Every row gives one point. Examples show where two turns around zero, p and q, send a point. Write where each new point lands after one turn and then the other. Backwards means that the second turn is done in reverse. Each puzzle has new turns, and all numbers are rounded.
(in the rows, 128 means zero)

Turn p:
[128  70] -> [168 170]
[136 129] -> [122 133]
[105 145] -> [133 100]
[153 110] -> [122 158]
[118 186] -> [95 79]
Turn q:
[141 151] -> [128 102]
[163 136] -> [102 104]
[80 97] -> [154 179]
Where do these land?
q, then p: [191 109] -> [184  94]
p, then q: [121 113] -> [118 115]
q, then p: [ 87 170] -> [ 99 179]
q, then p: [121 141] -> [124 142]
p, then q: [119 108] -> [114 111]

Turn p:
[132 154 151  52] -> [ 85 161 128  64]
[117 125 118  60] -> [118 184 131  88]
[132 134 105 163] -> [155 105 143 145]
[103 105 134 166] -> [129 124 124 179]
[136 146 130 186] -> [137  75 140 156]
[148 104 131 141] -> [143 119 100 136]
Turn q:
[ 81 103 140 125] -> [144 147 160 165]
[144 118 113 119] -> [143 114 114 123]
[156 169  93  93] -> [105  66 109 115]
[ 87 127 102 144] -> [119 137 121 177]
[202 122 179 152] -> [137 160 117  41]
[ 98 130 141 135] -> [119 145 148 147]
Where do these land?
p, then q: [ 82  83 110  94] -> [ 55 122 116 118]
q, then p: [107 110 109  85] -> [140 107  83 148]
q, then p: [156 142 148 181] -> [120 149 181  99]
p, then q: [125 159 112 169] -> [159 165 138 106]
p, then q: [166 130 117 148] -> [165 119 111 114]
p, then q backwards: [131 143 171  90] -> [151 176 140 152]

Turn p:
[168 115 123 111  80  85] -> [114 111 176 118 185 117]
[ 83 157  98 141 112 145] -> [166 118 116 159 104  93]
[150 129 194 148 152 122] -> [ 68 108 105 108 117 156]
[115 125 111  95 121 164] -> [178 131 130 111 119 134]
[189 133 115 118 124 108] -> [102 147 159  92 155 108]
[ 62 112  90 160 135 171] -> [176 142 123 185  72 134]
[129 126 164 122 172 101] -> [ 93 139  87 122 144 153]
Turn q:
[134  91 121 151 111 161] -> [ 73 124 129 140 140 128]
[104 121 114  96 119 138] -> [131 129  88 147 124 130]
[202 144 137 117 192 117] -> [173 111 203 160 135  93]
[125 130 216 159 108  60] -> [156 149 170  70 160 207]
[102 126 117 159 148 150] -> [104 157 122 114 132  97]
[121 170 119 159 128 156] -> [111 149 138 108  85 105]
[117 136 108  77 117 135] -> [148 116  89 158 109 130]
[119 106  92 107 103 107] -> [128  89  87 127 139 131]
Where do these land?
p, then q backwards: [ 97 134  92  77 134 114] -> [ 97 120 137  95 171  96]
p, then q: [136 110 136 113  86 116] -> [127 150 149 152 161 132]
q, then p: [101 111 114 153 147 162] -> [133 131  91 158 145 100]
p, then q: [184 139 139 140  93 100] -> [162 168 108 129 172 150]
q, then p: [162 164 173 179  83 130] -> [166  57 114  96 116 163]
q, then p: [162 168 175 123 123 174] -> [112  53 134 123  96 116]
q, then p: [115 133 101 145 156 146] -> [119 128 114 148 164 109]
p, then q: [100  83  96 122 184 132] -> [112 134 156 117  57 101]
p, then q: [ 94 110 126  99 145  78] -> [122 140 151 125 126  62]
